Every row gives one point. The window is the flat piece filled in between its corners: a triangle in 3 columns, a solid with four corners in 4, and so on. A path goes straight from each point to the next, and from the last back to the first. List the points from which the path goes on through the window.

Window (3 x 3)
[[ 30  43 -54]
 [-22  13  39]
 [ 33  -8 -45]]
Path:
(1): [26 63 48]
(2): [ 64  50 -28]
(3): [ -7   8 -50]
(4): [  1  21 -53]
(5): [ 62  10 -38]
(6): [47 18 20]
(7): [-13  19 -38]
(8): [-34 -22 -20]
Through the window after points: 2, 4, 6, 8

Window (4 x 4)
[[-24  22  38 -59]
 [-40  18  45  78]
 [ 47  23 -33 -37]
 [ 27 -12   7 -24]]
Path:
(1): [20 13 58 -4]
(2): [ 16 -28 -52 -54]
(3): [ 35  -7 -74 -42]
(4): [ 40  39  15 -25]
(5): [42 26 14 -1]
(6): [ 14   1 -33  -2]
(7): [-18   9   5  -4]
(8): [ 8 21 92  3]
(9): [ 41  22  24 -76]
(10): [ 30 -21 -50 -22]
(11): [ 35 -33 -37 -62]
(12): [ 36  68  23 -29]
(13): [ 38 -11  32 -25]
(14): [ -8   2 -28 -23]
(15): [-48  15 -11  58]
(16): [ 9  9 85 25]
Through the window after points: 1, 3, 7, 13, 15

Window (4 x 4)
[[-44  -7 -43   2]
 [-60  30 -15 -34]
 [  5 -50 -60 -21]
 [-16  -4  73 -14]]
Path:
(1): [-20 -27  44 -32]
(2): [-12  37  34   4]
(3): [-36  51 -73 -19]
(4): [-65 -59 -22 -24]
(5): [-86  -2 -20 -11]
(6): [-10  -9 -51   5]
(7): [-2 14  4  9]
(8): [-29 -58 -13 -14]
(9): [-51 -30 -43   1]
(10): [-29  27 -32  -4]
(11): [ -2  21  -5 -13]
(12): [-89 -10  61 -34]
Through the window after points: 5, 9, 11

Window (6 x 6)
[[ 26   6  -4  -1 -37 -24]
 [ 22  81 -72  18  -2  16]
 [-54  19   5 -86  26  39]
 [-13  36  18  -6  -6  41]
 [ -2  -8 -20  47 -67   1]
 [  3 -33  -1 -21 -44  47]]
Path:
(1): [-71  29  17   3 -83 -20]
(2): [ 53 -28 -32  24 -13  51]
(3): [-19   7 -19 -22  40  17]
(4): [-31  37  -5 -58 -51  44]
(5): [-17  68 -12  27 -62  23]
(6): [ 11 -16 -32 -14  11  35]
(7): [ 53 -14 -20  11   2 -22]
(8): [ -1  18   2 -10 -55  -5]
(9): [-18  -2  36 -77 -77  19]
(10): [-62  34 -33 -50  93  46]
(11): [  3  18 -13  23  -4  -5]
(12): [ 28  36 -22 -18 -70  -7]
Through the window after points: 1, 3, 7, 9
